Each row of a before or after table is a point. The points were changed in one or more steps. Then noise was added and the rows were shuffled. The steps act on how far a point lies along the listed directions, d1 being the first. Name the steps. A step turns or swaps two directions, mirrors them in a line or flattens them onto one, adds a multiple of one to another, or multiplies one. Angles are multiples of 10 degrees, from the lower direction toward the higher: turns from -170 to 170, lines from 10 to 170 but not 90. Use the fewest steps. Two steps may share a direction if one is a turn and the other turns, adds or multiplies; they go together, in the order done. Otherwise the lowest direction goes first.

Directions:
(1): [4.8 2.1]
(2): [-2.1  4.8]
Before (13 x 2)
[[  0.2  -0.8]
 [  0.2   0.3]
 [  1.5   1.6]
 [ 11.4  -1.3]
 [  1.8   0.4]
 [  2.3   1.8]
 [  3.5   3.2]
 [  2.9  -2.0]
 [  0.2   1.0]
 [  0.9   1.6]
 [  1.4  -2.9]
 [  6.6 -10.9]
 [  0.5  -0.5]]
After (13 x 2)
[[ 0.8 -2.8]
 [ 1.1 -4.5]
 [ 3.4 -0.3]
 [ 1.4 -1.6]
 [-0.5 -0.9]
 [ 1.2  0.4]
 [ 0.0 -0.2]
 [ 0.7  0.2]
 [ 0.3 -1.8]
 [ 2.5  1.7]
 [11.3  5.5]
 [10.4 -5.3]
 [-0.4 -2.5]]
Steps: mirror d1 and d2 in the line at 140 degrees

Directions:
(1): [-2.0  6.1 -0.9]
(2): [-5.7 -1.5  2.6]
(3): [-2.2 -1.6 -5.8]
Before (9 x 3)
[[ 2.9  1.4 -0.7]
 [ 2.7  7.6 -6.6]
 [-0.8 -3.2 -1.7]
 [-2.4  1.2 -5.2]
 [-2.2 -3.1 -0.7]
 [ 3.8  5.6  1.0]
 [-0.6  3.0  1.3]
 [ 1.7  2.4 -0.1]
 [-5.7 -0.1 -4.8]]
After (9 x 3)
[[  3.3   2.6  -4.9]
 [ -1.6  -1.3   2.2]
 [ -1.1  -2.5  -0.7]
 [ -4.1   2.5  -0.2]
 [  2.0  -0.9  -5.1]
 [ -0.1   3.4   1.4]
 [ -1.4   1.3  -5.4]
 [  1.7   3.0 -16.1]
 [  0.9   1.1  -3.3]]
Steps: add -1.5 times d2 to d3; turn d1 and d2 by -20 degrees

Directions:
(1): [-2.6  4.7  1.7  3.4 -5.8 -2.4]
(2): [-3.6 -1.5 -0.5 -5.5 -0.4 -6.1]
(3): [ 6.3 -0.1  1.7 -4.2 -4.9  0.2]
(4): [-4.1 -5.2  3.5 -0.4 -3.3  4.0]
(5): [-2.8  4.6 -3.1 -4.5 -0.6  4.9]
Before (10 x 6)
[[ 3.5 -0.7 -0.9  3.4  5.3  0.6]
 [-1.9 -0.2  2.1 -2.2 -4.0 -2.4]
 [ 2.1  0.2  3.5 -3.8 -3.2 -2.0]
 [-1.2  4.1  3.2 -2.4 -2.5 -1.4]
 [ 6.3 -6.0  4.6 -2.5 -1.6 -1.2]
 [ 3.1 -9.5  5.7 -2.5 -2.1  2.8]
 [-1.6  2.2 -5.3 -1.4  5.6  0.8]
 [ 3.9 -2.1 -3.5 -1.9  7.2  0.9]
 [-5.8 -1.9  3.2  3.9 -3.2  7.3]
 [-4.5 -0.8 -0.8 -0.5  0.5 -4.8]]
After (10 x 6)
[[ 8.8 -4.9  1.5  1.0  1.2  3.9]
 [-4.7  7.7 -1.7 -1.6 -3.4  5.8]
 [-4.8  0.9  3.5 -1.3  0.7 -2.4]
 [-3.7  0.5 -2.0 -3.0  1.5 -2.8]
 [-6.6 -2.2 -2.6  0.8  6.0 -4.0]
 [ 6.4  0.1  1.7  3.5 -0.4  0.8]
 [ 9.5  3.1 -0.5 -5.3  0.5  0.3]
 [ 8.8  6.4 -2.7 -7.1 -0.6  4.9]
 [-1.4 -6.0  1.9  2.9  2.0  2.2]
 [ 1.4  0.9  1.8 -3.4 -0.1 -1.7]]
Steps: turn d1 and d2 by 40 degrees; add -1 times d2 to d3; mirror d4 and d5 in the line at 50 degrees
